Every row gives one point. The points of each table are mixes of a few directions, plus a little noise. Count the directions of each table, and those that both share. Where both have some left over, give the other angles between the two spaces (their principal angles), to ten degrees, smallest first.
In the rows, zero is written as 128.

First:
[[197 139 130]
 [ 93 123 127]
 [206 139 130]
 [ 87 122 126]
 [ 56 117 126]]
Second, 4 rows:
[[104 199 120]
 [130 161 110]
 [159  87 114]
 [119  66 167]]
Directions: first 1, second 2, shared 0; angles 50

First (7 x 6):
[[101  28 168 135  80 135]
 [144 191 103 124 158 124]
 [108  49 160 134  90 133]
 [147 199  99 122 162 123]
 [109  59 155 133  95 133]
 [140 172 111 125 149 125]
 [146 198 100 122 161 124]]
Second:
[[152 216  93 121 170 122]
 [124 114 133 129 121 129]
 [111  61 155 133  96 132]
 [140 173 110 125 149 125]
 [127 123 130 128 126 129]
 [138 167 112 125 147 125]
 [106  42 162 134  87 134]
 [157 238  83 120 180 121]
 [100  18 172 136  75 135]]
Directions: first 1, second 1, shared 1

First, 10 rows:
[[200 165 102 168  73 196 120  90 131]
 [156 181 123  86  80 159 108  86 123]
 [106 178  49 170  36  76 129 176 165]
 [131  48 124 221 119 133 124 126 104]
 [151 138 143  76 135 142 106  82 107]
 [162  87 154 150 205 159 144 126 125]
 [ 98 110 163  89 162 118 129 128 116]
 [ 81 134 164  97 142 129 144 150 134]
 [ 96 110 102 136 142  61 131 167 139]
 [ 99 127 155  83 185 109 142 151 135]]
Second (7 x 9):
[[ 99 133 130 161 112 160 128 122 133]
 [208 115 123  33 173  39 129 144 115]
 [108 131 129 152 117 150 128 124 131]
 [ 87 135 130 177 105 173 128 120 135]
 [ 86 135 130 178 104 175 128 120 135]
 [ 92 134 130 170 108 168 128 121 134]
 [216 114 123  25 178  31 128 146 114]]
Directions: first 5, second 1, shared 0; angles 30

First, 8 rows:
[[170 171 109 120  91 101 105  27  55 206 135]
 [151 179 144 122 138 128 129 129  22 185 125]
 [ 97  62 142 134 184 157 149 150 204  81 103]
 [126  94 100 130  96 113 117  65 202 113 134]
 [148 151 127 124 134 132  97 106 106 141 125]
 [ 87  78 129 136 110 117 197 170 174 103 136]
 [118 119 129 131 139 140 109 167 177  80 129]
 [128 170 144 127 131 136 121 210  86 114 138]]
Second:
[[101  87 122 133 103 135 174 146 180 107 134]
 [113 138 109 134  69  41 133 147 142 107 169]
 [103  98 125 132 103 133 171 162 167 106 136]
 [128 133 102 131  81  93  90 125 188  86 155]
 [157 143 158 120 211 164 125  74  29 202  85]
 [149 166 107 128 105  60  62  87 122 126 151]
 [143 136 149 124 178 170 128 118  78 161 101]
 [158 149 148 120 189 247  77 146 121 119  88]
 [144 148 127 125 138 118  99 107 107 139 126]
 [ 90 127 127 136  70  57 196 205 119 113 168]
 [125  83 135 126 161 187 155  91 153 142  96]]
Directions: first 4, second 4, shared 3; angles 40

First (11 x 14):
[[119 131 101  92 139 109 116 149 125 123 124 122 116 127]
 [106 136  60  38 156  81  99 180 119 116 119 111  97 121]
 [118 131  97  87 141 107 115 152 124 123 124 120 114 126]
 [ 98 138  38   7 166  67  90 198 116 111 115 105  86 119]
 [157 118 215 245  91 188 165  61 139 145 140 151 168 135]
 [135 126 150 156 120 142 137 113 131 132 131 133 138 131]
 [150 121 192 215 102 172 156  79 137 141 137 144 157 134]
 [144 122 178 194 108 162 149  90 134 138 135 141 151 132]
 [132 127 141 146 122 138 134 118 129 131 129 132 134 130]
 [119 131 101  92 140 108 117 150 124 122 124 122 115 125]
 [131 126 134 136 126 132 131 122 129 130 129 129 131 129]]
Second (9 x 14):
[[134 122 128 104 147  98 130 137 117 134 111 115 119 134]
 [ 85 154  48  90 108 158  88 164 149  94 166 144 117 102]
 [ 91 150  57  88 115 147  93 162 144  99 157 139 115 107]
 [145 114 140  91 164  72 137 139 106 144  92 103 114 143]
 [ 91 153  68 119  98 174  96 148 153  97 170 151 127 104]
 [159 111 199 190 124 136 161  86 122 151 115 128 149 143]
 [157 115 201 207 112 154 161  79 128 148 124 136 155 140]
 [119 132 101  93 139 111 116 149 125 122 125 122 116 125]
 [172 102 211 172 145 102 169  89 108 162  92 114 141 153]]
Directions: first 1, second 2, shared 1

First, 9 rows:
[[157 176  82 103 136 124 119  95 111 120 108  79 102  80 147 115 104 124
  108  62]
 [126 120 108  96 177 180 130 102 148 129 127 140  75 142 133 103 112  87
   72 147]
 [117 143 127 173 136 128 121 145  76 157 143 169 106 129 192  86 125 178
   82 130]
 [144 120 109 192 123 114 132 169 103 121 170 190  94 134 131  92 130 191
  136 108]
 [ 77 176 137 157 124 125  98 125 117 118 129 148 155 164 215 120 100 134
   74 142]
 [140 100 196  82 112 141 160  94 157 220  78  39 166 109  97 197 230 134
  174 149]
 [102 140 154 166  86 101 119 142 182  92 141 135 187 180 121 177 147 148
  179 129]
 [161 117 103 126 100  82 130 155  98  90 134 121 140  83  75 126 101 126
  185  92]
 [128  60 134  57 156 158 141 125 158 101 119 130 125 133  43 137 103  30
  142 189]]
Second (10 x 20):
[[ 89  72 112  84 143 162 108 123 183  38 117  95 134 148 100 138 172  83
   93 216]
 [ 89  77 140  63 159 181 124 106 215  72 120 124 139 187  78 156 126  27
  109 215]
 [152 158 126 163 111  99 133 139  80 167 133 134 122 100 155 114 122 180
  142  76]
 [145 154 145 140 127 119 142 124 114 180 133 152 127 131 132 132  92 129
  148  89]
 [131 139 152 116 139 139 145 116 147 166 132 155 131 157 112 143  85  89
  145 118]
 [137 147 155 124 137 133 146 116 138 177 134 158 131 152 119 141  81  99
  148 104]
 [112 114 158  86 156 166 141 104 190 136 127 152 137 183  89 157  86  40
  136 161]
 [146 138  80 183  91  79 103 163  46  99 127  85 115  49 181  87 199 249
  111  97]
 [130 119  88 156 106 101 104 152  84  81 123  87 120  76 159 101 193 205
  105 129]
 [151 158 124 163 112  99 133 138  81 166 134 133 121  98 154 115 124 181
  141  76]]
Directions: first 6, second 2, shared 1; angles 90

First:
[[110 111 153 107 131 131 103 139 141 154 123 126 108 109 129 116 142 161
  136 135 142 135 125 123 116 149 139 113 108 136 119 111]
 [ 97 112 150 100 136 132  99 142 146 157 119 125 106 102 131 116 140 163
  126 134 146 135 124 130 123 147 136 113 107 137 117 101]
 [147 129 127 141 121 125 137 123 118 118 134 131 136 139 125 129 128 118
  140 127 121 127 131 120 121 127 130 131 132 126 134 145]
 [146 149  97 152 126 125 157 115 114  99 133 130 152 149 127 143 112  90
  116 119 112 118 133 136 144 103 113 147 152 117 137 144]
 [168 150  98 166 119 122 166 110 104  89 140 132 159 161 124 144 111  81
  130 118 104 118 134 126 135 103 117 150 157 116 144 164]
 [150  94 188 121 111 123  97 137 129 158 136 130 106 119 122  98 158 175
  188 142 137 145 124  89  75 174 163  99  92 142 129 147]
 [125 151  90 140 134 129 153 119 122 104 126 128 146 141 130 147 109  92
   97 118 118 116 132 147 158  98 107 147 153 117 132 126]
 [103 126 128 112 137 132 117 134 139 139 120 125 120 114 132 128 128 138
  112 129 137 127 126 139 138 129 124 125 124 130 121 106]
 [ 52 107 150  70 153 139  80 153 166 178 104 119  88  77 137 117 142 184
   98 136 164 135 119 148 140 149 131 106  98 141 102  61]
 [181 151 100 173 113 120 170 107  99  84 145 134 162 168 123 142 112  77
  140 119 100 120 136 120 128 103 119 150 157 115 147 174]]
Second (9 x 32):
[[117 166 100 144 123 124 134 121 113 118 121 135 135 162 135 133 111  83
   92 124 118 111 133 148 172  99 104 130 143 131 142 129]
 [120 157 107 140 125 125 132 123 116 120 123 134 134 154 133 132 115  94
  101 125 120 115 132 142 161 107 110 130 139 130 139 129]
 [124 144 117 135 126 126 130 125 122 124 125 131 131 142 131 130 121 110
  114 126 124 121 130 136 146 116 119 129 134 129 134 128]
 [134 105 145 118 131 131 125 132 137 134 132 124 123 107 124 125 138 155
  149 130 135 139 125 116 102 145 143 127 119 126 120 127]
 [123 148 114 136 126 126 131 124 120 123 124 132 132 146 132 131 119 105
  110 126 123 119 131 138 151 113 115 129 136 129 135 128]
 [156  26 203  84 139 140 113 147 170 154 147 110 108  36 110 114 174 249
  224 139 156 175 113  77  11 205 192 123  87 121  90 126]
 [130 120 134 125 129 129 127 129 131 130 129 126 126 121 127 127 131 137
  135 129 130 131 127 124 119 134 133 128 125 127 125 128]
 [130 121 133 125 129 129 127 129 131 130 129 127 127 122 127 127 131 136
  134 129 130 131 127 124 120 133 132 127 125 127 126 127]
 [118 165 100 144 124 124 133 121 113 119 121 135 135 162 135 133 111  84
   93 124 118 111 134 147 171 100 104 130 143 131 142 128]]
Directions: first 2, second 1, shared 0; angles 30

First (11 x 32):
[[109 105  97 161 158 141 119 163 131 168 139 103 111 121 161 150 154 136
  148 137  74 149  97 140  90  74 124 133  87  88 161 168]
 [113 111 104 153 151 137 121 155 131 158 136 109 114 123 153 145 147 134
  143 135  86 144 105 137  99  88 125 132  97  97 152 158]
 [170 179 196  56  61 101 149  49 121  40 103 183 166 143  54  79  71 110
   83 109 249  81 197 103 213 246 139 118 219 218  57  41]
 [140 142 147 108 109 120 134 105 126 103 121 144 139 133 107 114 112 123
  115 123 162 114 148 121 152 161 131 126 154 153 108 104]
 [144 148 153 101 103 118 136  99 125  95 119 149 142 134 101 110 106 122
  111 120 173 111 154 119 160 172 132 125 162 161 101  96]
 [115 113 108 149 148 136 122 152 130 154 135 112 117 123 150 143 145 134
  141 133  92 142 108 136 103  93 125 132 101 101 149 154]
 [145 147 154 101 102 117 136  97 125  94 119 148 142 134 100 109 107 121
  111 121 174 111 154 118 160 173 133 125 163 162 101  95]
 [109 105  98 161 158 141 119 164 131 167 139 103 111 121 161 150 154 136
  148 137  74 149  97 139  90  75 123 132  88  88 159 167]
 [127 127 128 128 127 128 128 128 128 128 127 128 128 129 128 127 128 128
  128 128 128 129 128 128 128 128 128 127 128 128 128 128]
 [122 121 119 137 137 132 125 138 129 140 131 121 123 126 138 134 135 130
  134 130 113 134 119 131 117 113 126 129 116 117 138 139]
 [111 109 103 155 153 138 120 158 131 160 138 108 114 122 155 146 149 135
  145 135  83 146 103 137  96  85 124 132  94  95 154 161]]
Second, 11 rows:
[[131 115 126 114 106 119  83 121 112 143 140 141 148 104 112 140 132 105
  129 120 160 114 146 117 145 106 134 151 100 115 120 168]
 [133 135 139 157 165 128 156 137 140 131 123 130  99 161 150 102 147 155
  145 146 113 159 121 138 119 155 136  97 161 150 137  86]
 [113 148 117 123 128 143 200 130 148  87 107  93 118 139 131 133  92 146
  103 122  77 116  91 136 101 139 103 113 145 130 135  97]
 [118 139 121 125 126 137 166 129 138 106 118 110 123 135 129 131 107 136
  115 124 102 121 107 134 113 133 114 120 136 128 133 113]
 [115 164 127 154 175 147 246 141 165  85  96  89  84 184 156 103 108 181
  117 144  49 151  76 152  84 179 108  73 189 155 149  41]
 [147 109 144 144 141 111  58 129 110 175 148 166 130 123 132 114 174 116
  162 141 180 149 166 122 154 125 158 134 122 132 123 147]
 [110 136 110 100  96 140 162 121 133  92 117  99 145 112 111 154  83 119
   93 108 101  94 104 126 114 112 100 143 112 112 124 139]
 [139 111 134 125 120 118  72 126 111 155 146 152 140 111 121 129 151 108
  141 128 167 128 156 119 151 113 144 145 108 121 122 161]
 [151  98 143 133 123 108  25 124  99 184 157 175 144 105 122 125 176 100
  161 135 199 139 180 113 166 107 162 153 100 122 118 176]
 [122 147 130 145 157 138 191 135 148 106 112 110 100 161 146 113 120 159
  125 139  87 144 101 141 106 158 121  95 164 147 140  78]
 [130 104 118  91  72 122  52 114 101 144 147 141 172  75  94 163 119  80
  120 105 175  89 158 108 155  79 128 178  70  97 109 204]]
Directions: first 1, second 2, shared 0; angles 90

First, 11 rows:
[[137 130 123 121 124 135 126 133 136 119 123 151 150 136 103 134 132 131
  132 135 119 121 143 134 137 140 123 116 111 121 126 130]
 [118 141 137 138 132 121 123 129 112 130 132 110 112 119 152 112 119 130
  126 123 143 130 109 123 124 113 135 153 148 126 135 123]
 [133 133 141 132 130 114 129 135 115 156 129 118 114 115 161  97 141 117
  132 112 122 135 125 139 113 114 123 117 149 141 139 117]
 [128 134 141 135 131 113 128 132 112 153 131 110 108 114 165  99 136 119
  130 113 129 136 118 135 113 111 127 127 152 140 139 118]
 [112 152 141 143 135 119 118 130 102 125 133 105 108 115 161 104 112 134
  125 123 154 128  98 120 125 105 139 171 157 122 138 121]
 [119 106 122 129 129 128 137 113 138 130 133 106 110 129 133 150 123 125
  121 127 130 137 122 116 122 128 133 129 129 136 119 135]
 [ 96  73  85 121 125 165 144  80 180  63 135 106 123 163  57 249  85 148
  104 166 148 128 122  72 154 161 152 160  80 110  82 170]
 [180 130 134 106 118 121 132 160 137 169 111 195 177 130 108  87 185 108
  150 114  70 124 186 182 121 149  92  34 106 145 142 111]
 [126 135 140 135 131 115 127 132 112 148 131 110 109 115 164 101 132 121
  129 115 132 134 116 133 115 111 128 133 152 137 138 119]
 [137 127 114 117 123 145 126 130 146 102 121 163 163 145  78 153 126 137
  130 145 120 116 148 129 147 151 125 118  95 113 119 137]
 [123 146 131 132 130 131 119 133 118 113 127 134 135 128 124 121 117 137
  129 133 140 120 120 125 136 125 133 150 130 115 131 127]]
Second (11 x 32):
[[131 125 133 108 126 143 137 118 121 101 109 125 141 124  93 131 134 142
  135 132 150 123 112 141 128 118  88 153 130 106 139 144]
 [118  89 106 101 102 144 142  99 151 113 130 103 111 126  90 161 142 153
  110 147 141 139 143 122 117 119 106 111 135 121 119 135]
 [149  93 131 104 127 133 153 119 143 152 113 129 131 128 116 130 164 114
  137 115 107 135 142 151 112 133  93  84 118 146 130 134]
 [123 129 127 122 122 140 126 127 134 134 133 132 121 133 129 116 135 146
  117 137 134 117 145 119 132 124 147 117 126 134 121 103]
 [137 139 149 112 136 148 134 134 120 133 112 146 139 132 122  92 147 143
  134 125 140 104 130 138 135 121 124 131 120 129 135 105]
 [125 131 134 136 133 127 125 136 133 160 140 131 112 134 162 107 133 127
  119 124 118 120 146 116 129 130 167 105 125 153 117  95]
 [132 137 115 126 115 131 116 137 137 121 134 154 145 135 108 131 130 138
  123 142 118 123 155 128 138 138 137 107 118 121 123 119]
 [137 114 138 110 132 139 144 121 129 134 113 125 129 127 118 120 148 129
  134 121 131 124 126 141 122 123 104 122 125 132 133 128]
 [149 129 133 167 150  81 124 155 129 185 141 142 130 129 192 125 123  60
  146  92  63 150 135 139 119 159 153  82 116 170 126 137]
 [ 99 186 125 202 151  77  87 150  90 101 156 107 120 118 189 147  44  93
  134 120 136 148  66 100 141 132 175 217 152 107 134 166]
 [107 137 117 119 114 144 120 112 121  75 126 112 129 124  89 148 109 163
  118 153 171 125 108 116 136 111 113 180 142  89 131 142]]
Directions: first 3, second 5, shared 2; angles 40
